Each row is a point. Each copy is the shape, with its points in the same order, turned, moved and blurred by noise. Say if it was mirrored as well.

Shape (7 x 2):
[[-17.0  20.5]
 [-19.6   7.2]
 [ -4.9  31.7]
 [ -3.1 -24.8]
 [ -1.2  -2.3]
 [ 28.4 -36.7]
 [-17.7  -2.5]]
Copy 1:
[[ 12.3 -18.5]
 [ -4.1 -24.1]
 [ 26.9 -11.8]
 [-26.9   8.5]
 [ -4.3   0.2]
 [-29.4  39.0]
 [-12.5 -14.6]]
Copy 1 is: mirrored
Copy 2:
[[-17.0  21.5]
 [-21.6   8.3]
 [  0.3  29.3]
 [ -7.9 -30.1]
 [ -7.7  -4.3]
 [ 20.0 -46.3]
 [-24.0   0.0]]
Copy 2 is: only turned
Copy 3, 7 rows:
[[-15.4   8.7]
 [ -0.2   6.7]
 [-25.3  -4.6]
 [ 29.6 -10.0]
 [  5.8 -11.8]
 [ 31.0 -45.3]
 [ 10.6   7.3]]
Copy 3 is: mirrored
Copy 4, 7 rows:
[[-17.1  22.6]
 [-21.5   8.8]
 [  0.6  28.8]
 [-13.9 -25.8]
 [ -5.3  -3.0]
 [ 16.8 -45.2]
 [-21.5  -1.3]]
Copy 4 is: only turned

Shape, 6 rows:
[[ 17.6   8.4  13.9]
 [-17.3 -29.2   9.8]
 [ 21.9  35.1   6.3]
 [  6.1  -8.1  -2.5]
 [  4.0  -4.8 -42.0]
 [-14.2  12.7  23.6]]
Copy 1:
[[-18.4 -22.8   8.1]
 [-14.6  27.3  31.1]
 [-34.5 -37.8 -12.0]
 [ -7.6   2.3  -1.6]
 [ -2.8  17.6 -30.4]
 [-44.9   0.4  19.6]]
Copy 1 is: mirrored
Copy 2 (6 x 3):
[[ -6.9 -13.9 -19.3]
 [ -3.6  -5.7  32.5]
 [ -6.9   3.8 -43.8]
 [ -0.2  -5.1   4.8]
 [ 31.4  26.2   2.6]
 [-31.4   3.2  -4.2]]
Copy 2 is: mirrored
Copy 3, 6 rows:
[[ 15.7  -2.9   9.4]
 [-29.1  -7.4  -1.7]
 [ 33.4  25.8   9.9]
 [ -1.4  -2.9 -17.4]
 [  3.3  19.5 -43.9]
 [-14.7  20.6  23.6]]
Copy 3 is: only turned

Shape:
[[  4.0  -5.8 -15.4 -38.5]
 [ 10.7  19.7 -21.6  -1.7]
 [ 17.9  15.6   1.6  12.6]
 [ -7.0 -42.6 -12.4  44.6]
 [ -4.7 -19.1  -4.2  22.6]
 [ -8.8  19.9   0.0 -12.5]
 [ -9.5  27.8 -20.6   3.3]
 [  4.8 -32.1  -4.6  29.1]]
Copy 1:
[[ -5.5  -1.2 -34.5 -21.0]
 [-24.9 -19.9   0.0  -8.7]
 [  0.2 -20.2  13.1  -0.6]
 [  2.5 -15.3 -18.2  65.1]
 [ -1.0  -5.5 -12.0  34.7]
 [-18.5   8.7  -2.9 -10.0]
 [-36.1  -8.5   3.5   0.8]
 [ 10.5 -14.0 -12.9  41.2]]
Copy 1 is: mirrored
Copy 2 (8 x 4):
[[ 14.2 -12.3   1.0 -35.2]
 [ 26.1  21.4 -12.7  -8.5]
 [ 26.2  14.4   9.5  10.7]
 [ -2.5 -30.2 -27.1  45.7]
 [  0.4 -10.1 -12.3  24.4]
 [  0.7  17.6   5.8 -14.9]
 [  5.4  26.3 -15.6 -10.8]
 [  4.4 -24.5 -12.1  30.7]]
Copy 2 is: only turned
Copy 3, 8 rows:
[[ 35.0  -7.6  25.4  12.6]
 [ 10.8  27.2   4.7  28.2]
 [  5.7  29.5 -16.9  12.5]
 [-32.3 -28.2 -31.7  31.1]
 [-16.0  -9.6 -16.2  13.5]
 [  5.3  21.3  18.2   3.7]
 [ -8.3  28.7  16.7  23.1]
 [-17.6 -15.3 -27.2  20.5]]
Copy 3 is: mirrored

Shape:
[[-31.7  22.7 -13.6  -7.2  -6.1   2.7]
 [  8.3 -14.7 -16.0  23.2  -0.1  34.5]
 [-22.1 -36.4 -40.3  -8.5   7.2  -1.4]
 [ 25.0   2.5 -16.5 -14.0  34.6  -5.4]
 [  6.4   3.9  28.3  -7.8 -42.9  -0.7]
 [-15.7  -9.7  -1.8 -47.7  -1.9 -23.3]
 [  0.0  20.2 -23.9  -1.4  21.0   6.8]
 [-17.4  -0.5   8.2  -1.2 -14.7  27.4]
 [ -2.6 -10.2  -2.4  11.3  20.8   3.9]
 [-21.1  -3.7 -12.0  39.1   6.9   2.2]
 [-15.8  -5.8  20.7  33.9 -34.3 -24.3]
 [ 41.2  11.3  16.5  19.8  -6.1 -12.8]]
Copy 1 (12 x 6):
[[  2.6  30.7  -9.2 -32.7  -0.1  -8.2]
 [ 16.5   4.6   1.5  10.2   2.3  31.8]
 [ 24.8  -6.5   5.8 -20.2  41.4  -6.5]
 [ -8.7  -2.8 -42.3  16.2  20.5  -3.2]
 [  8.1 -12.4 -11.4 -19.0 -51.2  -9.3]
 [-10.2 -19.3 -23.3 -35.8   5.5 -33.1]
 [ -1.1  27.4 -29.8   1.5  14.7  -0.5]
 [ -3.8   4.9   7.4 -20.0 -16.7  13.0]
 [ -1.6   3.0   1.0  11.0  11.4  -5.4]
 [ 25.7  28.3  16.9  11.7   0.0  -3.0]
 [ 28.2   4.3  23.2  -2.3 -43.2 -31.1]
 [ 16.3  -2.0 -33.2  29.0 -37.6  -6.3]]
Copy 1 is: mirrored
Copy 2 (12 x 6):
[[ -8.7  44.7 -12.5   3.8 -11.9  -1.2]
 [-10.8   4.1  -1.2  23.2   8.4  44.8]
 [-35.3  10.8 -23.0 -31.9   5.3  30.9]
 [ 22.9   0.3 -11.9 -17.3  35.5   7.9]
 [ 19.6   5.6  18.8   9.7 -42.2   1.5]
 [  3.6  19.9  -7.7 -48.7 -15.7 -20.2]
 [ 11.1  32.5 -17.9   3.3  25.9  18.1]
 [-12.4  27.1  19.3   8.1 -13.7  23.9]
 [ -8.3   0.9   1.4   1.8  19.3   9.4]
 [-33.3   5.6 -14.7  26.7   5.2  11.4]
 [-14.1 -15.0   1.9  28.5 -36.8 -24.2]
 [ 33.3 -22.4   2.2  21.1   4.4  -1.9]]
Copy 2 is: only turned
Copy 3, 12 rows:
[[-14.2  14.1 -23.6 -16.2  21.1  -6.6]
 [  2.3 -11.2   4.2   8.8  26.5  40.8]
 [-11.7 -51.0 -26.3   5.9  29.0   3.5]
 [ 32.4 -21.9  18.9 -19.6  17.6  -9.8]
 [-30.5   6.6   3.3 -12.8 -35.2  17.4]
 [-24.2 -34.8 -12.2 -31.4  -5.3 -29.0]
 [ 17.8  -2.3  -3.6 -16.5  29.5   3.2]
 [-27.5   5.5   2.8  -6.1  13.6  28.8]
 [  0.3 -12.2  14.6   8.0  22.5   0.7]
 [ -2.2  -0.7 -16.3  32.4  30.3   9.7]
 [-27.2   9.4 -16.1  41.7 -21.2   3.5]
 [ 27.2  10.9  18.1  12.0 -26.2  12.8]]
Copy 3 is: only turned
